Rows are points. The points of each table are mixes of a few directions, plus a little noise. How many directions does each table use, and how many do they share? Where both have some left over, give the other angles between the two spaces (their principal angles), to ten degrees, smallest first.

First (6 x 3)
[[-4.9  2.1  4.8]
 [ 7.7 -3.4 -7.6]
 [-0.8  0.4  0.8]
 [-2.9  1.3  2.8]
 [-3.7  1.6  3.6]
 [ 4.4 -2.0 -4.4]]
Second (6 x 3)
[[ 6.9 -3.1 -6.9]
 [ 3.1 -1.3 -3.0]
 [ 0.2 -0.1 -0.1]
 [-2.7  1.2  2.7]
 [-7.7  3.4  7.7]
 [ 0.3 -0.1 -0.3]]
Directions: first 1, second 1, shared 1

First (8 x 4)
[[ -0.4  -1.8  -4.8   3.7]
 [  0.8  -2.3  -2.9   3.4]
 [ -4.2   5.2   1.5  -5.7]
 [  4.6  -4.3   1.1   3.7]
 [ -4.5   7.8   6.4 -10.2]
 [ -1.2   0.8  -1.1  -0.3]
 [  3.8  -3.1   2.0   2.1]
 [  1.4  -2.2  -2.1   3.2]]
Second (6 x 4)
[[ 1.4  0.1  3.3 -1.5]
 [ 2.7 -5.0 -4.4  6.7]
 [-2.4  0.9 -3.6  0.7]
 [-3.6  6.9  6.5 -9.4]
 [-1.3  0.0 -3.0  1.3]
 [ 3.3 -2.9  1.3  2.3]]
Directions: first 2, second 2, shared 2

First (9 x 8)
[[  4.3   1.3   4.4   0.9   4.8   2.5   0.6   1.0]
 [ -0.1   6.6   1.4   5.5   1.4   6.7  -0.7  -5.3]
 [  1.6   1.9  -1.3  -0.4  -1.4   1.8  -1.5   0.0]
 [ -4.2   0.1   1.6   3.7  -1.4   4.7  -0.8  -3.8]
 [  5.3   4.9  -0.2   0.3  -1.1   6.5  -3.3  -0.2]
 [ -3.1  -3.8  -4.6  -3.8  -1.3 -10.4   2.8   2.3]
 [ -3.8  -9.3  -0.9  -4.6  -3.2  -6.4   0.7   4.2]
 [  4.4   3.6   4.2   2.4   4.9   4.3   0.2  -0.7]
 [ -4.3  -5.4  -4.6  -4.0  -2.8  -9.7   2.1   2.5]]
Second (7 x 8)
[[ -2.9  -1.4  -1.5   0.4  -7.1   6.3  -4.4  -1.4]
 [  2.9   1.4   1.5  -0.4   7.4  -6.4   4.5   1.4]
 [ -5.1  -2.4  -2.6   0.7 -12.7  11.1  -7.7  -2.5]
 [  0.4   0.2   0.2   0.0   0.9  -0.8   0.5   0.2]
 [  2.5   1.2   1.2  -0.3   6.2  -5.4   3.8   1.1]
 [  2.7   1.2   1.4  -0.4   6.6  -5.7   4.1   1.3]
 [ -0.4  -0.3  -0.2   0.1  -1.1   1.0  -0.7  -0.2]]
Directions: first 4, second 1, shared 1

First (7 x 9)
[[ 0.9 -1.1 -1.2 -0.3 -0.1 -0.5  0.9 -0.2 -0.9]
 [-1.8  2.0  2.3  0.6  0.2  1.0 -1.7  0.4  1.6]
 [-9.4 10.7 12.5  3.1  1.2  5.3 -9.0  2.3  8.8]
 [ 1.0 -1.1 -1.3 -0.3 -0.1 -0.5  0.9 -0.2 -0.9]
 [-1.1  1.2  1.4  0.3  0.1  0.6 -1.0  0.3  1.0]
 [ 6.0 -6.9 -8.1 -2.0 -0.7 -3.4  5.8 -1.5 -5.7]
 [ 4.3 -4.9 -5.7 -1.4 -0.5 -2.4  4.1 -1.1 -4.0]]
Second (9 x 9)
[[ -4.3  -1.2   0.5   4.4   1.8  -5.5  -0.5  -6.1   0.5]
 [ -0.6   2.9   4.8   1.9   0.9  -8.9  -3.7   3.5  -1.7]
 [ -4.4   2.4  -1.9   1.8   6.2  -3.7   4.2  -5.2  -5.0]
 [  5.4  -5.7  -2.4   1.8  -2.5   5.4   4.0   2.0   4.1]
 [  5.1  -8.3 -10.0  -5.2  -4.5   9.6   4.8  -4.2   0.4]
 [ -2.7   6.2   4.6   0.1   2.5  -0.8  -2.0   3.2  -0.7]
 [  3.1  -2.6  -2.4  -4.8  -5.2   4.9  -2.4   1.0   1.5]
 [  0.2   3.1   2.4  -0.3   1.2  -2.3  -0.7   3.5  -1.8]
 [ -1.8   3.4   4.4   0.3  -0.6   1.3  -3.7   2.4   2.7]]
Directions: first 1, second 5, shared 1

First (11 x 12)
[[  3.8  -1.2  -1.5  -2.4   0.3  -6.5  -2.6   0.0   1.2  -3.0  -4.1  -4.5]
 [  0.7   4.6  -1.5   8.3  -4.2  -2.8   1.5  -0.3   4.4   1.0  -0.4  -2.3]
 [ -4.5  -7.8  -4.3  -2.5   4.5   3.5   0.2  -5.1   4.0  -1.1   7.9 -11.0]
 [ -0.5   0.6   0.5   1.2   2.1  -0.3   0.9  -5.7  -6.6   4.1  -2.6  -1.9]
 [  1.6   5.6   1.6   0.3  -1.2  -0.4  -1.5   1.2   3.3   1.2   0.0   7.6]
 [ -1.3  -4.6  -0.8  -5.5  -2.9  -3.8  -2.1   6.4  -2.6  -0.5  -6.6  -2.1]
 [  6.5   3.7   1.0   3.9   0.4  -2.4   0.5  -0.4   2.8  -5.3   0.7   1.6]
 [ -1.8  -6.1  -1.3  -2.3   0.3   1.5   0.7   2.6  -0.5  -3.0   1.4  -4.6]
 [ -2.3  -1.7   3.1  -4.2  -2.8   2.7   0.3   8.3  -5.6   0.5  -3.7   7.7]
 [ -3.6  -3.5   2.4  -5.0   5.4   8.2   1.2  -2.8  -6.4   2.2   4.4   3.9]
 [  1.3  10.2   0.7   8.4  -1.7   0.4   0.8  -4.1   5.9   3.9   3.0   5.6]]
Second (9 x 12)
[[  3.7  -0.2  -5.7  -0.8   3.7   0.7  -1.0   2.8   4.7   1.2  -1.2  -0.6]
 [ -4.5   0.4   8.1   3.1  -8.7   0.9   6.2  -5.7  -5.1   4.0  -0.3   3.7]
 [ -0.7  -0.8   2.7   0.9  -1.9  -0.2   2.0  -1.6   0.6   1.2   0.5   0.4]
 [  1.5  -1.5   0.3  -3.4  -3.0  -3.1  -0.3  -2.3   7.7  -0.9   1.1  -0.4]
 [  0.5  -1.7  -0.9   2.7   9.6   0.9  -2.0   4.8  -1.6  -2.0   1.8  -4.2]
 [ -2.5   1.7   2.1  -4.8  -5.6  -3.4  -3.3  -3.1  -1.3  -5.4   0.9   0.7]
 [ -4.1   5.1   0.1   6.9  -3.3   7.3   4.9   0.0 -16.0   6.9  -5.0   6.0]
 [  3.0  -1.1  -4.7  -1.5   7.9  -0.8  -4.3   4.4   3.8  -3.3   1.1  -3.7]
 [  2.8  -1.5  -2.2  -3.1   1.3  -2.4  -2.1   0.4   7.5  -2.1   1.1  -1.8]]
Directions: first 6, second 4, shared 1; angles 50, 60, 90

First (9 x 14)
[[ 3.1 -0.1 -5.4  7.0 10.8  2.3 -2.7  0.5 -1.5 -3.1  2.1  0.1 -2.6  2.8]
 [ 3.7  3.2 -3.6  7.6  1.5  7.5  2.9  9.7  3.2 -0.5 -1.1 -1.2 -4.6  4.3]
 [-2.9  1.4  2.6 -3.7 -2.3 -3.1 -1.0 -3.8 -2.3  1.8 -2.0  1.2  1.4 -4.4]
 [ 1.3 -3.8 -1.6  5.1  2.6  0.1 -0.4  1.2  0.7 -2.8  1.0 -1.5  0.2  2.7]
 [ 1.2 -1.0  0.4 -7.6  1.1 -1.7 -0.4 -5.5 -1.6 -1.5  4.3 -0.1  2.9  4.3]
 [-5.3 -2.4  0.6 -7.8 -2.7 -7.7 -5.6 -7.0 -5.9  1.2  3.4 -6.0 -0.6  4.9]
 [ 1.2  3.3 -1.7  1.2 -3.9  5.7  0.9  9.9  7.1  6.3 -0.4  1.0 -7.3 -5.0]
 [-0.4 -2.7  4.1 -1.7 -6.1 -0.9  2.9  0.3  4.3  1.2 -1.8  3.1  3.7 -6.4]
 [-1.4  2.1  4.4 -0.1 -0.9 -2.0  3.1 -5.2 -4.0 -2.7 -5.4  3.5  6.9 -3.2]]
Second (8 x 14)
[[-3.8  0.3  0.2 -1.8  2.5 -5.3 -4.6 -6.2 -6.0  0.3 -0.6 -1.2  0.2 -1.4]
 [ 6.6 -8.9 -2.7 14.1  4.3 10.8  4.7 11.2 12.1 -4.4  4.6  5.5 -1.6  2.2]
 [-2.1  5.0  0.7 -3.9 -2.8 -1.2 -0.7 -0.6 -2.5  3.1 -2.5 -1.3 -1.5 -1.8]
 [ 0.7  1.8  1.0 -5.2 -3.1 -1.9  1.3 -1.8 -1.0  0.3 -0.6 -1.9  2.2  1.1]
 [ 2.7 -1.8 -2.4 -2.9  0.4 -4.3 -1.9 -0.7  2.4  1.2  1.2 -4.0  0.3 -2.9]
 [-2.1  1.5  2.7 -3.7 -1.6 -1.6  0.7 -4.6 -4.6 -1.4 -0.7  0.1  3.1  3.2]
 [-4.9  6.1  1.3 -3.4 -1.6 -2.3 -2.6 -2.8 -6.1  3.3 -3.4 -0.6 -2.3 -2.2]
 [ 3.1 -4.1 -0.7  6.8  1.8  5.8  2.9  5.5  5.8 -2.5  2.1  3.2 -0.4  1.8]]
Directions: first 6, second 4, shared 3; angles 50
